Each row of a before or after table is a point. One or more steps were done to the points. Then noise was added and the rows were shuffled. The steps act on how far a point lies along the listed directions, d1 being the first. What was done? A step turns or swaps two directions, mirrors them in a line or flattens them onto one, adds a multiple of one to another, or multiplies one. Angles are multiples of 10 degrees, from the lower direction toward the higher: turns from -170 to 170, lines from 10 to 170 but not 90. Use the fewest steps. Two steps may share a direction if one is a turn and the other turns, adds or multiplies; they go together, in the order done. Otherwise the lowest direction goes first.
(in the rows, 128 means zero)

Directions:
(1): [129 123  83]
(2): [ 83 133 126]
(3): [123  84 133]
Before (11 x 3):
[[113 170 181]
 [136 177 146]
 [124 153 139]
 [110 123 155]
 [129 134  94]
 [156 148 132]
 [142 127  63]
 [136 122  78]
 [149 143 142]
 [151  92  76]
 [142 164 109]]
After (11 x 3):
[[113 129 152]
 [128 127  95]
 [136 129 118]
 [147 127 144]
 [140 118  76]
 [157 123 134]
 [139 119  63]
 [128 132 151]
 [108 134 187]
 [126 125 143]
 [154 118  75]]
Steps: multiply d3 by 0

Directions:
(1): [141  89 127  95]
(2): [158 114 100 157]
Before (12 x 4):
[[ 94 153 142 125]
 [ 95 157 155 100]
 [114 127 144 109]
 [160 121  81 175]
 [130 123 106 144]
 [133 127 126 130]
 [176 133  79 191]
 [125 107 126 111]
 [ 68 174 166 109]
 [117 166 127 146]
 [117 148 127 144]
 [136 118 117 123]]
After (12 x 4):
[[ 92 193 137 170]
 [130 136 113 152]
 [111 147 142 125]
 [110 121 137 107]
 [129 115 125 112]
 [141 148 107 160]
 [102 181 139 141]
 [133 124 127 126]
 [167  79  86 132]
 [191  78  81 137]
 [132 110 107 130]
 [109 159 127 156]]
Steps: turn d1 and d2 by -50 degrees

Directions:
(1): [143 140 147 168  97 144  89 110]
(2): [131 124 108 139 165  86  93 104]
(3): [123 112 145  96 149 166 115  86]
(4): [174  99  89 112 111 139 115 136]
(5): [149  91 162 132 114  95 154 106]
(6): [176 154 139 143 166 142 150 130]
Before (11 x 8):
[[ 96 151 123 138 144 126 128 118]
 [161 126 132 158 108  77 140 119]
 [125 119 146 124 150 120 126 105]
 [125 110 116 128 171  90 114 140]
 [147 130 115 157 121  85  78 133]
 [138 143 113 129 140 109 133 152]
 [106 110 120 139 116 121 154 143]
 [137 124 195 166 105  67 195 131]
 [171 131  92 136 129 150 106 129]
 [144 107 155 150  83  72 189 143]
 [149 111  77 117 115 139  83 127]]
After (11 x 8):
[[ 92 155 123 138 143 124 132 118]
 [123 106 116 124 177  89 120 146]
 [137 121 191 169 108  59 192 124]
 [125 117 138 123 149 118 124 109]
 [151 133 118 161 117  86  71 131]
 [160 128 132 163 111  77 137 119]
 [144 105 154 146  79  66 192 147]
 [171 135  91 142 131 148  96 123]
 [136 141 112 131 141 105 135 151]
 [102 105 119 141 115 119 156 146]
 [152 115  82 118 113 142  87 130]]
Steps: multiply d1 by 1.3; add 0.3 times d6 to d2
